Every row gives one point. Before rounding, the points of a table are all equally far from one centre. They may lie mostly on one side of it. Where is the centre, to within rounding?

Points, 7 rows:
[[ 0.23  0.46]
 [-0.12  0.67]
 [-0.33  0.53]
 [ 0.10  0.08]
 [ 0.22  0.21]
 [-0.14  0.66]
 [-0.36  0.25]]
Centre: [-0.06  0.36]

Points:
[[ 0.09  0.41 -0.68  0.01 -0.70 -0.38]
 [ 0.29  0.30 -0.05 -0.16 -0.32  0.44]
 [-0.17  0.56  0.36 -0.07 -0.19 -0.33]
 [ 0.27 -0.13 -0.68  0.10 -0.43 -0.29]
 [ 0.05  0.26 -0.51 -0.44 -0.56 -0.28]
 [-0.04  0.09 -0.32 -0.11 -0.96 -0.27]
 [-0.42 -0.12 -0.34 -0.20 -0.55 -0.08]
 [-0.45  0.60 -0.53  0.25 -0.41 -0.05]
 [-0.18  0.61 -0.53  0.00  0.03  0.08]
 [-0.48 -0.10 -0.50  0.21 -0.25 -0.28]
 [-0.45 -0.07  0.07 -0.22 -0.51 -0.19]
 [-0.53  0.49 -0.12  0.24 -0.10  0.13]
 [-0.63  0.41 -0.11 -0.10 -0.34 -0.22]]
Centre: [ 0.02  0.24 -0.16  0.12 -0.34 -0.14]

Points (15 x 9):
[[ 0.45  0.00  0.06  0.43  0.56  0.34 -0.34  0.00 -0.23]
 [ 0.57 -0.25 -0.40  0.03  0.29  0.13 -0.82  0.22  0.19]
 [-0.13 -0.06 -0.15  1.02 -0.18  0.00 -0.35  0.49  0.01]
 [ 0.29  0.29 -0.54  0.83  0.03  0.34 -0.55  0.05 -0.20]
 [ 0.12  0.47  0.13  0.52 -0.53  0.14  0.08 -0.25 -0.23]
 [ 0.29 -0.24  0.45  0.38  0.29 -0.13 -0.42  0.26  0.27]
 [ 0.55 -0.10 -0.05  0.55  0.40 -0.15  0.04  0.76  0.32]
 [ 0.02 -0.19  0.41  0.51 -0.05 -0.19 -0.37  0.22 -0.26]
 [ 0.16 -0.09 -0.34  0.73  0.57 -0.07  0.21  0.37 -0.15]
 [-0.27  0.22  0.43  0.50  0.18  0.40 -0.13  0.55 -0.35]
 [ 0.54 -0.22  0.05  0.65 -0.12  0.18 -0.25  0.35 -0.28]
 [-0.07  0.34  0.05  0.65 -0.21  0.11 -0.85  0.24 -0.24]
 [-0.14  0.03 -0.76  0.63  0.62 -0.10 -0.12  0.05  0.05]
 [-0.33 -0.17 -0.07  0.36  0.24 -0.05 -0.15 -0.50  0.30]
 [-0.31 -0.11  0.24  0.50  0.53  0.26 -0.54  0.16  0.20]]
Centre: [ 0.01  0.27 -0.25  0.07 -0.02  0.12 -0.12  0.31  0.18]

Points, 17 rows:
[[ 0.24 -0.32 -0.11  0.72 -0.31  0.21  0.17  0.41 -0.45 -0.47  0.05  0.18
   0.15 -0.33]
 [ 0.32 -0.34  0.19  0.19 -0.13  0.07 -0.29  0.05 -0.75 -0.19 -0.02  0.05
  -0.26 -0.39]
 [ 0.51 -0.72 -0.04  0.54 -0.20  0.08  0.21 -0.14 -0.40 -0.54  0.10 -0.31
   0.33 -0.59]
 [ 0.44 -0.21 -0.38  0.36 -0.10 -0.35  0.23 -0.26 -0.77 -0.83  0.32 -0.57
  -0.06 -0.20]
 [ 0.49 -0.60 -0.41  0.74 -0.34  0.11  0.44  0.28 -0.53 -0.34 -0.34 -0.25
  -0.07  0.11]
 [ 0.48 -0.26 -0.04  0.84 -0.47  0.03 -0.23  0.03 -0.56 -0.22  0.17 -0.14
  -0.21 -0.27]
 [ 0.16 -0.66 -0.10  0.75 -0.31  0.31  0.27 -0.10 -0.33 -0.02  0.09 -0.32
   0.13 -0.56]
 [ 0.86 -0.60 -0.12  0.92 -0.01 -0.03  0.20 -0.16 -0.45 -0.69  0.27 -0.03
  -0.17 -0.23]
 [ 0.38  0.29  0.16  0.29 -0.56 -0.19 -0.08  0.16 -0.54  0.02  0.18  0.03
  -0.10 -0.40]
 [ 0.44 -0.46 -0.40  0.23 -0.54 -0.06  0.33 -0.32 -0.79 -0.33 -0.29 -0.07
   0.19 -0.29]
 [ 0.41 -0.59  0.12  0.30 -0.20  0.11  0.08  0.30 -0.67 -0.07 -0.19  0.09
   0.18 -0.40]
 [ 0.15 -0.40 -0.05  0.95 -0.16  0.26 -0.21 -0.08 -0.65 -0.19  0.07 -0.02
  -0.06 -0.20]
 [ 0.01 -0.10  0.21  0.23 -0.44  0.04  0.37 -0.05 -0.92 -0.28 -0.03  0.12
   0.19 -0.25]
 [ 0.44 -0.37  0.34  0.95 -0.24 -0.18  0.17  0.00 -0.54 -0.50 -0.17 -0.35
   0.14 -0.41]
 [ 0.00 -0.57 -0.22  0.56 -0.52  0.03  0.23 -0.33 -0.30 -0.21  0.29  0.18
  -0.07 -0.54]
 [ 0.25 -0.11 -0.46  0.22 -0.21  0.31 -0.40 -0.02  0.08 -0.22  0.08 -0.31
   0.00 -0.43]
 [ 0.47 -0.64  0.34  0.65 -0.20  0.26  0.12  0.14 -0.52  0.10 -0.03  0.29
   0.10 -0.13]]
Centre: [ 0.37 -0.07 -0.08  0.36  0.15 -0.19  0.36 -0.24 -0.12 -0.12  0.01 -0.10
  0.00  0.04]
